Each row of a before or after table is a point. One or more steps were done to the points. Then noise was added and the rows were shuffled. The steps act on how far a point lies along the listed directions, d1 being the first. Name the steps. A step turns or swaps two directions, mirrors them in a line or flattens them onto one, adds a multiple of one to another, or multiplies one. Angles are multiples of 10 degrees, from the lower direction toward the higher: turns from -170 to 170, lines from 10 to 170 but not 90. Use the fewest steps. Two steps may share a direction if one is a turn and the other turns, adds or multiplies; they go together, in the order done. Otherwise the lowest direction goes first.

Directions:
(1): [28 33]
(2): [-33  28]
Before (12 x 2):
[[-48   4]
 [ 26 -12]
 [-18   8]
 [  1  -6]
 [ -5  17]
 [-14  -8]
 [-56  15]
 [ 10  14]
 [ -1  11]
 [-58   2]
 [ 58 -15]
 [ 47  -1]]
After, 12 rows:
[[-21  -1]
 [ -9 -15]
 [-55  17]
 [-12  12]
 [-60   4]
 [  2   4]
 [ 30   3]
 [ -5 -12]
 [ 45 -15]
 [  3 -17]
 [-45  14]
 [ 57  -5]]
Steps: mirror d1 and d2 in the line at 120 degrees

Directions:
(1): [ 13 -54  -4 -24]
(2): [ 18  20  34 -43]
(3): [-55  -1  -5 -27]
(4): [ 16  19 -50 -24]
Before, 13 rows:
[[-15 -41   1   3]
 [ 37 -27  59   3]
 [-15 -11  26  16]
 [-12  21  35  43]
 [ -1   2  50   1]
 [  6 -40 -35  -9]
 [  5  -5 -40  50]
 [-55 -34   7 -13]
 [-38  11  15 -31]
 [-21 -17 -24 -24]
 [ 27   9  -9 -21]
 [ 37 -42 -19  -8]
 [ 35  29   7  -7]]
After:
[[ -1  19 -51   4]
 [  2 -37   3 -10]
 [ 27  21  31   5]
 [ 60 -32   1 -33]
 [-45 -26 -31 -32]
 [ 18  32   9  -5]
 [ 38  18 -46  -4]
 [ -2  -6 -20  63]
 [  5 -46  34  16]
 [ 17 -29  23 -26]
 [ -4 -20 -36 -13]
 [-35   2  14 -37]
 [-28  19 -25 -12]]
Steps: turn d1 and d4 by 80 degrees

Directions:
(1): [-23   9 -23 -40  27  -9  40  48]
(2): [-59 -20  18  50   4 -15  -2  23]
Before:
[[ 19  20  -9 -35   6  14  11   8]
 [ 23  26 -32 -54  16   4  21 -11]
 [ 18   5 -10 -30  -3   4   7   3]
 [ 21  16  -5 -33   9  11  19  12]
 [  3 -22   8   7 -20  -8  -8 -13]
 [ -9  -8  11  13  15 -13   9  22]
 [-13 -14  -1  21  -5 -16 -16   0]
 [ -5   6  -3 -24   3  16   5  13]
 [ 50   3  12   5 -24   5 -23 -39]
 [ 14   0   6  27 -12   0 -23 -32]
 [ 40  17   9  18 -22  13 -29 -38]
 [ -5  -7  -3 -11  -8  -9  10  21]]
After (12 x 8):
[[  1  -2  12   2 -12  20 -17 -12]
 [ 31   6  16   7 -12  17 -14 -24]
 [ 35  18 -18 -51   6  -3  24  11]
 [ -1  15 -23 -28  18  -6  22  17]
 [ 23  34 -24 -43  12   4  23  17]
 [ -6 -13  -6 -21  -5 -12  15  14]
 [-19  -8 -12   0   6 -18   2  19]
 [  1 -13   9  11 -20  -6  -9   2]
 [ 28  10  11   1 -13  19 -18 -26]
 [ 38  11  -3   1 -14  10 -25 -60]
 [ 24  -1   3  -5 -15   7 -13 -18]
 [ -6 -10  17  25  10 -11   0  10]]
Steps: mirror d1 and d2 in the line at 80 degrees

Directions:
(1): [ 18 -22 -39 -22 -14   5 -20 -17  43  10   3]
(2): [-26 -13 -35  18  20 -35  16  10  -3  33 -14]
(3): [-30  -7  17   2 -45   4   4  40  27   7  -9]
(4): [ 17   1 -13   5  -1 -25 -41  42 -15 -12  27]
(5): [ 14  13  -9  -9   0 -18  -3   9   5 -34 -60]
(6): [ -3 -27  18 -57   0 -15  -4   3 -28  17  -8]
Before (13 x 11):
[[-32 -22 -17   6  20  11  15 -30  -4  33  31]
 [  1  -8 -17  -2   5   8  27 -35  22  32  13]
 [-17  18  37  26  -4  52  46 -35  14 -18  -7]
 [-20 -44   4 -39   6 -30  16  -6   4  31  22]
 [ -7  30  13  40   4  31  39 -24   1   5  23]
 [ -9 -36 -38 -35  10 -27  -1  10 -10  17 -17]
 [ -7 -44 -30 -29  -7 -10   0  30  23  45 -19]
 [ -8   1  23  10  -7  12 -12  22  -4 -34  15]
 [-11  -7 -44 -10 -13 -26  -1  11  27  41  11]
 [-18 -33 -51 -33  25 -43 -19   4  -4  38 -26]
 [  0 -29 -18 -43  -5 -26 -17  16  11  31   0]
 [ 20   5  10  -2   2   7 -26  16  -5 -31  -9]
 [  2  16  12  11   4  60  -2 -48  17 -12  23]]
After, 13 rows:
[[-27 -17 -25  20 -12  33  36 -35  54  24  -4]
 [ 11  18  25 -13  34 -17  -2   2 -49 -10   5]
 [-57 -15 -14  18  -3   9  23  -2  24  38 -18]
 [ 10   0  29 -26  13   7  -2   4 -52 -27   7]
 [  9  44  31  10   7   4  11   2 -34 -22  11]
 [-12   4  -7  11 -34  29  30 -12  49  18  -3]
 [-16   9  35   0  -7  11  44  -9  -2  14   1]
 [  3 -17 -27   7   9 -18 -22  23   7   6  -8]
 [  6  22  61 -33  15  11 -23   6 -60 -29   3]
 [ 25  17  33   3  42  16  13   1 -55 -17   4]
 [  0 -14 -36  12  12  -6 -14   3  21 -14   2]
 [  9  -8  36 -29  31 -11  19 -31 -27 -16  11]
 [-22  -4  32 -14  -8  31  20 -21  -7  -7  -1]]
Steps: turn d1 and d2 by 160 degrees; mirror d3 and d6 in the line at 110 degrees; flatten d4 and d5 onto the line at 20 degrees

Directions:
(1): [-26 -28  12  14   9  12 -19 -30  21   7   9  18 -37 -27 -14  -9  60  26]
(2): [ -8 -56 -23  -2   1   9  27  24  25   9   8 -20 -24   7  36 -40  -6 -32]
(3): [-11  28  21  47   0   2  33  49  16 -21 -12  13 -16 -45  10  17   2 -10]
Before:
[[ -9 -23 -11   2   8   6   2  -4   7   0   4  -2 -11   3   4 -11  11  -4]
 [  4   2 -13  -5  -5   0   6  15  -3   0  -1 -12  -3  14  13   3 -20 -14]
 [ -7   5   2   0   2   2   9   1   7  -8  -5   1  -6 -11 -10   8   7   4]
 [ -1  -8 -10   9  -3  -1  12  12   4  -3  -2  -6  -6   0  10 -13   1 -15]
 [ 11  16   7  -7  -5   0 -14 -13 -14   0 -12  10   7   2 -18  14  10  18]
 [  4  -1  -6 -10   6  -3  -4 -16  -4   8   0   3   0   7  -7   1   2   9]
 [-13   3   9  22   3   9   0   3   3  -1 -10   9 -22 -30 -13   3  26  19]
 [ 10 -20 -23 -17  -3  -8  15  14   0  -4   2 -20  11  19  17 -11 -37 -25]
 [-12   8  16  18   4   4   3   5   8 -10  -3  17   0 -22   3   3  17   4]]
After (9 x 18):
[[  0 -37  -9 -14   0   9 -10 -19   6  14   0  -1 -18   9   0 -19  27   9]
 [ 18  33  -7   6  -7 -15  34  48  -9 -25 -14 -12  28   1  14  20 -60 -30]
 [ -7  -2  -2 -11   3   2  -3 -16   5  -2  -1   1  -3  -3 -16   4  13  10]
 [-10  -4  11  -3   5   3 -23 -30   1   1   4  17   5  -4 -10  -2  29  20]
 [  7  24  -7   1  -7  -3   9  23 -10  -7  -6  -8   7   9   8  17 -29 -12]
 [ -5   9   0  15   5   0  12  15   0 -12  -6   3  -1  -8   2   8  -3  -5]
 [  7  27   0  12  -5  -8   7  14 -10 -11  -8   1  12  -2  -2  11  -8  -6]
 [-12 -12   3   0   5   9 -26 -33  -4  11  -2   8 -18 -13 -25  -3  38  34]
 [ -1 -12  -9  -1   6   0  12   1   7   6   1  -1 -12   0   6  -8   1  -2]]
Steps: turn d2 and d3 by 110 degrees; add -1 times d3 to d1
